Rows are points. The window is the flat piece filled in between its corners: a triangle in 3 columns, a solid with four corners in 4, and so on. A path goes straight from each point to the next, and from the last back to the first. List the points from which the path goes on through the window.

Window (4 x 4)
[[ 33   0 -30 -14]
 [-72 -81  41  54]
 [-22   6 -24  -3]
 [ 11  22  21   6]]
Path:
(1): [  3 -34  15  49]
(2): [-63 -74  20 -21]
(3): [-15   4  12 -22]
(4): [  0   4 -31  23]
(5): [-18  -4   4  63]
(6): [-35  -3  37 -21]
(7): [-83 -58  64   5]
(8): [-48 -65  22  78]
(9): [  7  16 -15  45]
(10): [  9   5  39 -45]
(11): [-69 -68 -10 -28]
(12): [-31 -50  -4  66]
(13): [-45 -10 -12  53]
(14): [-31 -59  28 -23]
(15): [-54 -39 -21 -51]
(16): [-13  -6 -18  50]
Through the window after points: 3, 9, 13

Window (4 x 4)
[[  8 -16  23 -69]
 [-14 -39 -50  15]
 [-13   9 -58  87]
 [-44 -20  18 -59]]
Path:
(1): [-22  25 -57  -8]
(2): [ -4 -32 -38 104]
(3): [  9 -67   2  22]
(4): [-15  29 -27  -6]
(5): [ -7  28 -55   5]
(6): [ 13 -61 -10  18]
(7): [  9 -64  -1  35]
(8): [ -6  37 -43 -26]
(9): [-71 -19 -10 -91]
(10): [ -5 -44  42 -49]
(11): [ 10 -38  10  11]
(12): [  5  -4 -30 -47]
Through the window after points: 1, 3

Window (6 x 6)
[[ -98  -22  -54  -38  -10   -1]
 [  47  -13   20   -7  -20   33]
 [  12  -22    5   73   15    1]
 [ -36  -75   29   29   33  -62]
 [   5   60    7    5  -73   31]
 [ -73   23  -17 -114   57    2]]
Path:
(1): [ -7 -29  21  53  18  25]
(2): [-20 -34  61 -19  35  54]
(3): [  6   9 -22 -23  -8  -2]
(4): [-15  -3 -22  -3 -19 -17]
(5): [-84 -45 -12  31 -34  64]
(6): [-59 -66  15   4  37 -19]
(7): [-27 -49  -9   4  29 -57]
(8): [  8  -7 -14  43  10 -20]
Through the window after points: 2, 8

Window (8 x 8)
[[  10  -55  -35   12   61   46    9   20]
 [  44    5   49   53   55  -79  -33  -33]
 [  22   14    1  -48  -48   24   52   26]
 [  81    4  -36   76   12  -19   -7   -5]
 [ -24   -2   -3  -36 -118  -36   31   18]
 [ -42  -16  -40   -8   66   68   44  -44]
 [ -31   16  -54  -38   14   65    0   22]
 [ 105  -16  -93  -57  -90  -24    7   22]]
Path:
(1): [ 32  -1 -88 -40  -6  14  52  43]
(2): [ 11 -25  -6   5 -44  52 -24 -40]
(3): [ 87  -7 -16  51 -23  -1 -40 -13]
(4): [ 48   7 -63  32  18 -26  43  15]
(5): [ 39  10 -12  28  35 -57   5   8]
(6): [ 47 -17  44   4 -19 -24 -40 -48]
(7): [  0 -24  25 -14 -41  70 -14  -8]
(8): [  6   1 -40  20  58  -5  46  22]
(9): [ 23  -5 -48  14  -4 -49  15   9]
(10): [ 34 -19 -11   8 -14  -3 -14 -11]
(11): [ 29 -15  12  23 -21  48 -15 -72]
(12): [ 29 -17 -39 -26  12 -30  49  38]
Through the window after points: 3, 5

Window (8 x 8)
[[  -4  -27    0   22   39  -16   24   -9]
 [ -39 -121  -54   29  -57    5  -15   24]
 [ -49   16   36  -20   13    9  -19  -53]
 [  20    2   16  -18   29   70   -1  -33]
 [   0  -59  -13   20  -27  -62  -38  -44]
 [  58   63  -41   -6   20  -90   32   48]
 [  42   51  -24   38   -8  -25   55   13]
 [ -23  -39  -27   46    1    7  -47   -4]]
Path:
(1): [ 42  26  21  10  20 -37 -35  35]
(2): [35 -1 33 11  6 13 -8 44]
(3): [ -8  12 -64   3  31 -28  32 -62]
(4): [ 14  14 -39   5  35 -12   2 -36]
(5): [26 16 42  5  0 14  4 17]
(6): [  3 -44  46  21 -18  15  -3   7]
(7): [-39 -54 -69   9  -2  28 -20 -56]
(8): [  1 -12 -93   5 -10 -87  76 -28]
Through the window after points: 2, 8

Window (9 x 9)
[[ 12 -41 -58   6 -27 -63 -67 -45 -53]
 [ -4  52 -25  30 -42 100  93  -6  -5]
 [-56  44  -5   4 -15  95  25  52 -22]
 [-27  40 -64   1   3  80  19   6  62]
 [ 20 -30 -58  -6  14 -99  -1  20 -27]
 [ 44 -70   3  42   7 -59 -46  -2  -6]
 [-62  65 -43  61  50  68  44 -14   3]
 [-30 -80  -6 -14 -15 -68  -1 -37 -10]
 [ 32  -7  -2 -38  43 -51 -30 -44 -23]]
Path:
(1): [ -5  -7   4  27 -13 -49 -23  -2  -4]
(2): [  4 -78 -73 -17  63 -25 -37 -28 -30]
(3): [ 20 -48 -62  -6  20 -41 -16  16 -32]
(4): [ -1   2 -37   7  -3 -82   7  -2 -15]
(5): [-24  10  -4   0 -14 -26  27  -9   6]
(6): [ -6 -60 -38  -8  42  46  -9   4 -30]
(7): [ -5 -82 -17 -14  31 -16   0 -16 -14]
(8): [-11 -32  -9  13 -23 -54 -11 -24  -6]
Through the window after points: 3, 7

Window (11 x 11)
[[ -11   60  -39    3   27   26  -58   16  -88  -33   14]
 [ -13  -28  -25   37    5   19  -29  -87   35  -42  -61]
 [  -3  -51    8    1  -47  -48    2    6   13  -25  -69]
 [ -18  -21  -62  -55   17  -98   62  -70   64  -42   -9]
 [   2  -12   -4  -62  -33  -54    1  -88   47   20  -40]
 [ -34 -105  -18   40  -28   10    2  -36   63   30    4]
 [ -37   22   20   -8  115  -21  -29   35  -62   24  -46]
 [  21   71   75   12   43  -22   95  -19    7  -47   69]
 [ -78   76    1   41   51  -23   21   36  -43   33  -15]
 [  -9   33   15   95    4  -60   10  -20 -109  -17   78]
 [  11   -9  -30  107   -8  -70  -71   38   -7   25   10]]
Path:
(1): [ 24  -3 -17  26  14 -14   7 -11 -27   9 -22]
(2): [ 23 -10 -17  28  13 -26  30  -8   4 -13 -24]
(3): [-72  47  19   5  15 -26 -59  -9  14   8  30]
(4): [-28  18   8  -5  -9 -56 -21  -6  11 -17   0]
(5): [ 10 -23 -12   0  19 -29  51 -22 -13  25 -10]
(6): [  4  -8 -24 -11  22 -25  38 -24  12  13 -44]
(7): [-31  -4  -3 -18   8 -42 -20 -39  36  -9 -18]
(8): [-25   7 -12 -12  13 -19 -38 -15 -21 -42  -3]
Through the window after points: none

Window (11 x 11)
[[ 39 -44 -18 -28  44  31  33 -57  11   6  31]
 [ 44  14 -21 -43 -31   7  -9  74   1  20 -40]
 [  3   5 -26 -18   9 -22  13 -41  99 -13  35]
 [ 40 -88 -29  18 -23 -37  25 -51  12 -16 -70]
 [ 35  12  55 121   1 -66 -32 -28 -54  46 -17]
 [  3 -27  70 -22 -43 -22  87 -25 -21  35 -79]
 [ -1 -71  11 -47 -41 -15   3  60  17  -7  32]
 [-25 -17  27 -65  31 -11 -52  44  90  45  -2]
 [ 36 -50   4 -80  -6 -23   4 -57 -14 -51  20]
 [ -9  17  -3  41 -25  49 -58  38   0   2 -47]
 [ 27   3  97  61  27 -14 -14 109 -70 -20 -70]]
Path:
(1): [ -28  -27   -9   -2   31 -101  -19   -9  -25    9  -28]
(2): [ -5 -11 -20   9  12 -12 -14 -14  -2  13  -2]
(3): [ 80 -37  60  -8  14  -1  -8  24  40 -18   9]
(4): [ 57 -25  43  28   1  18   1   0  15  -3 -52]
(5): [-17 -19 -20   2 -44 -67  31 -13 -56  10 -15]
(6): [-42  -3  -2 -49  22 -60  14   0 -10   4 -81]
(7): [ 90 -47  14  17 -59  34  23   9  15  14  -3]
(8): [ 51 -49  37 -15  -8   6   3  -8  57  13  11]
(9): [-19 -14  -4 -21  -2 -32   8 -21   5 -18  -8]
(10): [-57  -4 -35 -24  41  -7  19   7 -12 -30  25]
(11): [ 62 -24  34  20  -2  -4  -3 -12  22  15 -23]
(12): [ 90   5  65  38 -32  79  35 -19   8  15 -34]
Through the window after points: 6, 10

Window (12 x 12)
[[ 31  51 -30 -28  68  50  49 -56 -85 -22  22  28]
 [  7 -30  90 -15  67 -29 -68  72  62 -94 -29  38]
 [ 29  13 -46  -1 -24  -6 -71 -28 -29  20  98 -14]
 [ 63  18  32  20 -16  52  11  72 -34 -40   5 -13]
 [ 19 -39  89 -11 -39 -38   1 -49   0  96 114 -34]
 [ 87   9  11 -24 -49  -4  12  -3  24  89 -48  -5]
 [-12 -18  54  55 109  46  30  12 -47  -7 -74  54]
 [ 12  16  47  30 -17  41  11 -33  23 -59 -49  92]
 [ 50  34 -12   5   0  85  -5  41  74 -56 -29 -39]
 [-26  42   1  -6  29 -43  -1   2 -62  13   2 -48]
 [ 16 -45 -38   8  10 -25  34  36 -35 -28  95 -52]
 [ 28  52   3  30  29 -10  14  30   6   0  46  26]]
Path:
(1): [ 60  28  -9  19  23  31   3  -2  -8 -40 -13  -2]
(2): [-28   6   0  -7  22  28   0  71 -16  -9  15  21]
(3): [ -2  16   3 -21  -7  22  10  -9 -33  28  11  15]
(4): [ 55  29  -6  24  22  -1  15 -14 -26  19  27 -19]
(5): [121 -41  35  63  44 -22  28 -32 -30 -40  32 -14]
(6): [-1 11 21  0 14 34 -6 27 -1 -6 -1 31]
(7): [-12   9 -24  -8  19  34  36  23   4   4  -6  35]
(8): [ 51   4  53  22  18  10  -3 -18 -22   9 -19  13]
(9): [ 52  20  48  40   7 -60 -53 -27 -27 -17  -6 -41]
(10): [-10  -7 -27 -29   0  52  10  11  -2  33  84  38]
(11): [-60  -7 -11 -43  13 -31  13  58 -37 -17   6  61]
(12): [107   4  71  66  28  26 -10 -26  14 -20  15 -38]
(13): [ 43  42 -25  29  48  16   0 -75 -64 -78  29 -35]
(14): [ 27  25   5 -49  33  45  50  12 -36  40   0  56]
(15): [-42   8 -25 -10  -8  66   5  43 -23  -6  18  37]
(16): [64 37 21 15 26 -9 15 -7  5 -3 11  6]
Through the window after points: 7, 9, 13, 15
